Rows are points. The points of each table are mixes of a few directions, plus a little noise. Count the directions of each table, and those that both share. Where both have some left over, give the other angles between the two spaces (their principal angles), to ten degrees, smallest first.
In the rows, zero is written as 128.

First:
[[129 115]
 [128 139]
 [128  70]
 [128 188]]
Second (4 x 2):
[[132 119]
 [160  74]
 [120 141]
 [100 177]]
Directions: first 1, second 1, shared 0; angles 30

First:
[[125 123 114 107]
 [126 124 118 114]
 [118 109  77  55]
 [126 124 118 114]
 [133 136 150 160]
 [131 133 141 147]
 [124 120 107  97]
 [142 154 198 229]]
Second, 8 rows:
[[132 135 147 155]
 [135 140 160 174]
 [118 110  79  58]
 [128 128 127 126]
 [134 139 159 172]
 [136 142 166 182]
 [124 122 110 103]
 [117 109  77  54]]
Directions: first 1, second 1, shared 1

First, 8 rows:
[[138 156 127 182  60 184 190 168]
 [126 119 128 110 151 110 106 113]
 [164 118 101 164 101 163 137  85]
 [115 156 141 152  89 154 173 183]
 [101 143 148 111 134 112 134 170]
 [107 124 142  92 163  92 102 135]
 [152  98 106 117 157 115  88  61]
 [120 113 129  97 167  95  93 109]]
Second:
[[ 77  97 121 177 103 175 117 170]
 [ 72  94 120 182 100 180 116 174]
 [154 144 132 103 141 104 134 107]
 [194 168 137  65 161  67 143  74]
 [100 111 124 155 114 154 122 151]
 [181 160 135  77 155  79 140  84]
 [112 118 126 143 120 143 124 141]
 [105 114 125 150 117 149 123 146]
 [157 145 132 100 142 101 134 104]]
Directions: first 2, second 1, shared 0; angles 60

First, 8 rows:
[[123 155  60  58 168 128 173 117  56  83 138]
 [134  93 140 104 134  90 185 107 178 109  72]
 [131 127 157 176 106 147  97 146 135 153 135]
 [112 100 173 167 120  73 114 147 161 144 122]
 [132 155 133 179 113 179  98 163  73 143 149]
 [137 120 120  93 127 132 133  94 172 128 120]
 [122 115 120  95 142  92 146 112 148 116 120]
 [132 158 120 152 113 183  79 138  99 149 168]]
Second, 8 rows:
[[121  94 113  53 157  57 186  87 181  96  93]
 [131 145 136 165 113 163  98 149 101 144 146]
 [124 107 119  82 145  84 163 104 162 108 106]
 [123 105 117  75 148  77 169  99 166 106 103]
 [129 140 134 155 117 154 108 142 109 140 140]
 [131 141 134 158 116 157 105 145 106 141 144]
 [128 129 128 130 127 129 127 129 126 130 129]
 [136 162 144 205  98 202  69 171  73 161 165]]
Directions: first 4, second 1, shared 1

First:
[[213 123 187 158 119 164 159  60  80 185 198 148 143 136 142 119 171  87]
 [101 116  73 103 161 137 138 197 111  59 161 110 114  66 134 143  86  83]
 [156  94 165 122 106 122 126  77 168 176 109 160 126 146 115 138 151 130]
 [113 151 159 142 116 148 118 123 170 139  91 117 117 166 124 138 139 162]
 [ 86 117  77 122 176 132 127 153 115  89 138  99 138 127 133 125  87 115]
 [132 102 164 115 112 110 129 165 140 124 109 141 114 132 161 123 175 151]
 [114 150 124 139 105  84 101  88 134 164  76 137 149 173 108 103 133 186]
 [108 168  75 122 129 126 124 162 107  88 141 113 123  78 105 136  83 111]]
Second (11 x 18):
[[ 75 167 140 172 158 181 150 146  70  92 120  54 126 171 159 128 118 145]
 [181 120 110  98 120 111  84 122 157 144 119 119 115  86 113 115 150 120]
 [183 162 126 109 103 108  96 168 136 128 142 136 117  83 135 104 168 138]
 [ 60  82 133 149 153 145 174  79 124 132 116 138 146 183 117 160  77 115]
 [175 131 128 101  94  89 113 149 156 143 148 186 128  89 121 118 152 128]
 [ 96  79 134 126 124 110 166  93 150 147 133 195 148 154 109 154  93 114]
 [159 185 126 132 127 145  95 174 102 106 129  69 110 103 152 101 166 146]
 [ 41 121 147 172 153 162 190 113  90 110 127 124 147 198 141 154  83 132]
 [151  97 114 105 126 111 109 100 159 149 118 140 125 110 106 130 126 114]
 [104 177 138 159 143 165 135 161  80  96 128  68 122 147 158 118 136 147]
 [182  88 111  84 106  84  98 104 184 163 127 179 126  85  96 127 138 109]]
Directions: first 6, second 3, shared 1; angles 30, 80

First, 8 rows:
[[136 208 142 119 108 102  97 139 148 115 104 135 143 138 177 161 118 157
  131 115 184 190 109 184]
 [121 119 130  90 121 103 129 162 131 169 159 131  76 111 121  99 131 143
  128 130 126 103 107  97]
 [126  83 131 138 144 136 212 176  98 163 171 111 125 125  62  97 141  83
  127 127  98  46 161  94]
 [125  89 127 170 137 134 156  95 109 128 150 143 152 139 108 123 158 127
  142 129 115 124 144 141]
 [151 151 106 108 121  98 140 172 120 172 124 131 129 148 119 145 118 110
  127 122 113  74 191  94]
 [125 208 156  94 130 160  86 143 167  69  65  89 132 115 181 161  86 130
   98 127 181 194  71 166]
 [116 121 117 128 114 137  94 116 126  79 122 123 132  95 120 102  88 124
  134 128 117 163 118 142]
 [123  46 115 173 153 153 112  23 124 127 132 161 136 153 133 135 185 152
  138 146  91 130 124 107]]
Second (8 x 24):
[[ 51 141  92  94 158 166 136  97  96  39 165 151 107 130 132 153 176  91
  166  90 140  77 145  63]
 [222 112 173 170  90  82 119 167 169 237  82  99 154 125 123  98  67 174
   80 175 113 191 106 209]
 [ 75 137 104 105 150 154 134 108 105  66 154 144 113 130 131 145 162 102
  154 102 136  93 139  84]
 [136 127 131 131 125 124 127 132 131 137 126 126 130 128 129 126 123 131
  126 132 127 132 127 134]
 [ 66 139  99 101 152 158 135 102 102  56 157 147 112 130 131 148 167  99
  159  97 137  88 141  75]
 [203 115 163 161  98  92 120 159 161 215  93 106 149 125 124 103  79 165
   90 166 116 178 111 193]
 [128 128 128 128 128 128 128 128 129 129 127 127 128 128 127 128 127 128
  127 129 128 128 128 129]
 [141 125 135 134 122 121 127 133 134 144 121 125 132 127 127 125 120 135
  121 135 127 137 126 140]]
Directions: first 6, second 1, shared 0; angles 70
